Every row gives one point. Two turns around zero, p and q, are shown by what they do to some points. Write where each new point lands after one turn and then the other. Backwards means that the second turn is done in reverse. Each puzzle has new turns, and all numbers are rounded.

Turn p:
[-2 26 10] => [18 15 15]
[-26   8 -24] => [-23  28   2]
[17 12  0] => [19  4 -8]
[ 11 -46  14] => [-14 -47  -8]
Turn q:
[ 22 -25  -7] => [ -3 -34   3]
[-14 -37  48] => [-3 -2 62]
[-5 -2 -9] => [-9  0 -5]
[-6 24  1] => [ 10  20 -11]
[ 14  22 -14] => [ 13   0 -26]
[-11  19 -18] => [ -7  16 -22]
Where do these land?
q, then p backwards: [ 16 -30   5] => [ -4 -21  27]
p, then q: [-16 -25  17] => [-16   3  30]
q, then p: [-7 44  2] => [ 25  31 -20]
p, then q: [  6  11 -24] => [  1   8 -26]

Turn p:
[ 10 -19  10  -5   3 -14] => [ -1  -8  11  -8  -1 -23]
[ -5 -24 -11   5  -8  22] => [-15 -25   7  -7  -7  18]
[  9   6   4 -11  -1   8] => [13  0 10  5  2  4]
[  0  41 -16   3  -4 -15] => [ 23  25 -31   4   3   7]
[12 21 -9  6 14  7] => [ 12   3 -11   9  22   9]
[-29 -10   0  -4   1  -4] => [-23  13   4 -12 -10   4]
[  2 -14  23   6  -4  -4] => [-10  -7  10  11  -9 -19]
Turn q:
[ -8 -15 -11  28   9  11] => [-12 -17 -27   6  -8  12]
[-9 27 -5 -6  3 -2] => [-18  14  10   4  15  -7]
[  9  21   8  -3 -11  12] => [-1 28  2  4 -4 -5]
[  9 -10  -9  -5  -7 -12] => [  9 -11   2  -6  -3 -15]
[-17 -10  -8  -4 -12  16] => [ -9   2 -10 -24  -4   8]
[  9 -13  -9  -4   7  15] => [ 12  -1 -20  -6   6   2]
[ -3   0  22  -4  10 -48] => [  7 -24  45  17   2   0]
[ 9  0 11 -3  1  9] => [12 11 -2  3 -2  6]
Where do these land?
q, then p: [  6 -11 -17 -23 -20  -1] => [ 22  12  12 -20  -2 -15]
p, then q backwards: [ 19  13   2 -13  -9 -15] => [ 27  -8   5 -12  -6   0]
p, then q: [-19   6  15  15   9  -9] => [-30  -5   7   5   2  -1]
p, then q: [-12 -11   3  30   5  -2] => [-23 -21  -2 -13   2   5]
q, then p: [-14   3 -25   7   1   7] => [-14  12  -3 -22   0   9]
p, then q backwards: [ 11 -16  12  -7  18   8] => [ -7   8  -3 -13   8 -24]
q, then p: [10 17 11 -9 -5 13] => [ 15  13 -10  16   6   2]

Turn p:
[-15 -17  28 -27 -28   8 -10 -15   8] => [-15 -12  22 -14 -37 -17   7 -17 -15]
[ -1   3 -12   6  12 -12 -18   4   5] => [ -5  -4  -9  -8  13  -6 -11  17   7]
[ -9  -1 -17  -1   0   2  -4  16  -2] => [ -3  -5 -16   6  -5   2   5  16   4]
[-12 -11  -6  17   9  -9  12   3  20] => [ 13   1   6   5  11 -17  14  12  18]
[ 18  14 -10  16  -9  -3  -9  -6 -14] => [  4   8  -8  13   7   5 -29   0  -8]
[ 18  14  -9   5   6  10  -8 -13  -1] => [  7   1  -8  -3   4  10 -24 -11   8]
[-12 -16  22 -48 -11   6  20  -8  11] => [ -8  -8   6 -20 -25  -9  39 -32 -13]
[ 10 -22  -8   0   2   1   6  11  -8] => [ 20  -5  -4  -1   0   7   9  12 -13]
[-11 -11  12   3  22   0  12   8  -6] => [ 0 -7 14 -1 14 12 22  7  3]
[20 21  2 11 -2 -2 -5 12  3] => [ -1  27  -6  -1   5   8 -16   5   2]
[  0  12  -5   4 -19 -23 -16 -16 -11] => [-15  -1  -5  10   6 -20 -25  -4 -16]
[-6 14  2 14 17 24 21  3 -5] => [ 4  4  6 17  6 26  9 -7 24]
Turn q:
[ -6  -1   9  14  -7 -23  -2 -20  23] => [  0  17  24  10   4 -15   8 -21  10]
[ -2  11  -2   7   0  13  -2  -9 -24] => [ -7   0  -9  -1  -5  18   7  -5 -21]
[-13   6 -17 -14  17  10   5  11  -9] => [-17 -12 -27   3   1   1 -10   9   0]
[ -1  17   5 -22  13   9 -11   4 -22] => [-14  -3 -12  -3  14   5  -6  20 -25]
[  2   3   2  21  -9  -6 -15  10   0] => [ 18  12   6  13 -11   3  -7  -3  -7]
[-12 -20  10  17 -13   2 -20  -5   2] => [  2   7  27   2 -15  11 -17 -12   0]
[ -7   1   3 -13  -7  14  24  22   0] => [ -5 -17  -7   3 -10   5  10  27  15]
[ 16 -11  10  17  10 -12   2 -16  29] => [ 19  -1  19   3  19 -11   4 -25  15]
[ 23 -11  -3  -4  11 -30  15 -12  -1] => [ 11  -9   0 -18   8 -33  13 -15  -3]
[ -2   5 -17 -21 -15  24   4  14   1] => [ -7   4 -20 -11  -6  17  -2  25  16]
Where do these land?
q, then p: [  4   2  -6 -29   0 -15  28 -18  -5] => [ -8  -6 -14   1  13 -17  37  -8  -4]
p, then q: [ 10   5   3  -9   3 -12  -6   2  12] => [-12   6  -9  -3   8 -11  -1   8  -4]
q, then p: [ -3  12 -17  21 -17  29  -9  20   5] => [ 16  13 -12  11 -27  12 -23   3  20]
p, then q: [  8  11  -7  35 -13   8  -5  11  -8] => [ 26  15  -3  23   0  17 -11   2  -8]
p, then q backwards: [-19   1  19 -10   4 -14  -6 -16   3] => [-11 -13  12 -11   9 -12   9 -21  -1]
p, then q: [ -3   3  -9 -12  26  -3   9  -6  -3] => [ -9 -17 -10  -9  11  -2  -4 -12  14]
q, then p: [ -1 -21  24  -2   7  -7  -3 -23  18] => [-10  -4  32 -23  11  -3   7 -11   2]
p, then q: [  6   3  11  15 -11  14  11  31  -3] => [13  5 -8 20 -4 22 19 17 -1]
q, then p: [ 11   0   9 -15   3   6  -2  -5 -13] => [-5 -9 -5 -6  1 16 14  2 -9]
q, then p: [-14 -15 -27   7  -2  -7 -18   5  -6] => [-14  -7 -10   1 -14 -18 -27  -1  -4]
